Rows are points. Any point is a mix of the corners, with weights that add up to 1. It lies inside the corners' shape when no weight is negative. Say inside or outside, and name the corners with a negative weight.
In the rows, 128 means zero.

Corners:
(1): [163 111 143]
(2): [235 172 114]
(3): [ 63 113 139]
(4): [ 67  80 101]
Points:
[145 125 123] -> inside
[ 40  72 113] -> outside (2)
[192 162 113] -> outside (1)
[177 141 113] -> inside
[ 82  90 128] -> outside (2)

Corners:
(1): [143  94  77 111 156  87 133  82 117]
(2): [ 78 111 153  98  83 150  68  92 120]
(3): [101   7  68 163 134  81 132 145 185]
(4): [151 170 154 133 161 132 169 160 161]
(5): [ 75 136 210 102 165 102 131 159 112]
(6): [171 138 200 119 153 168 178 124 120]
(7): [128 105  85 237 148 167  56  96 113]
(8): [133  78 111 193 137  95  46  76 165]
(9): [115  98 103 116 162 107 166  33 157]
(10): [102  73 144  90 157 162  98 180 164]
Points:
[116  97 120 138 150 111 123  77 150] -> inside
[113  57 107 146 141 104 132 133 160] -> inside
[140 118 168 120 151 148 148 122 132] -> inside
[110  32  87 203 118 109  59 118 130] -> outside (4, 9, 10)
[105  75 158  86 169  97 141 134 149] -> outside (2, 4, 7)
[132 120 130 123 141  92 140  92 143] -> outside (7, 10)

Corners:
(1): [135 136 161 100 141 139  87 103 107 133 102  91 164 151]
(2): [123 151  60 113 165 114 150 115  93 148 102  56 161 169]
(3): [ 95 132  80 107 158 150  94 139 146  98 145  54 177 142]
(4): [174  70 164 116  92  84 147 129 162  36 125 111 156 159]
(5): [159 153  75 199 119 148 165 113 196 121 150 184  83  82]
(6): [121 120 147 120  92 145  89 129  92  67 109 156  90 183]
(7): [ 68 103 147 109 122 118 136 132 101 157 206  85 135 119]
(8): [166 184  71 219 180  42 109 150  93 119 170 138 129   7]
(9): [131  96 162  90 141 129 125 190 107 131 138 111 157 167]
(10): [109  86 147  83 213  89 179 108 165 154  93  89  78 182]
(11): [ 86  77 115 128 126 162 136 194 114 152 129  45 131 150]
(12): [ 80 173 101 143 134 187 157 136 183  43  90 150 120 109]
(13): [144 153 131  86 105 123 123 169 187  37 118  82 140 130]
(14): [ 92 149 173 204 176 117 126 112 115 135 127  79  62 163]
(15): [136  96 107  92 137 164 180 131 120  61 194 123 146  94]
Points:
[135 109 120 162 146 101 150 163 151 119 186 114 114  82] -> outside (1, 2, 6, 12)
[102 165  97 150 142 161 134 155 141  99 143 114 148  90] -> outside (4, 6, 10)
[110 131  85 115 179 135 149 135 128 160 138  85 150 116] -> outside (4, 6, 13, 14)
[131 116 119 124 136 119 129 134 143  89 136  97 145 135] -> inside
[114 107 175  56 128 136 131 147 164  60 107  87 134 186] -> outside (2, 5, 8, 11)
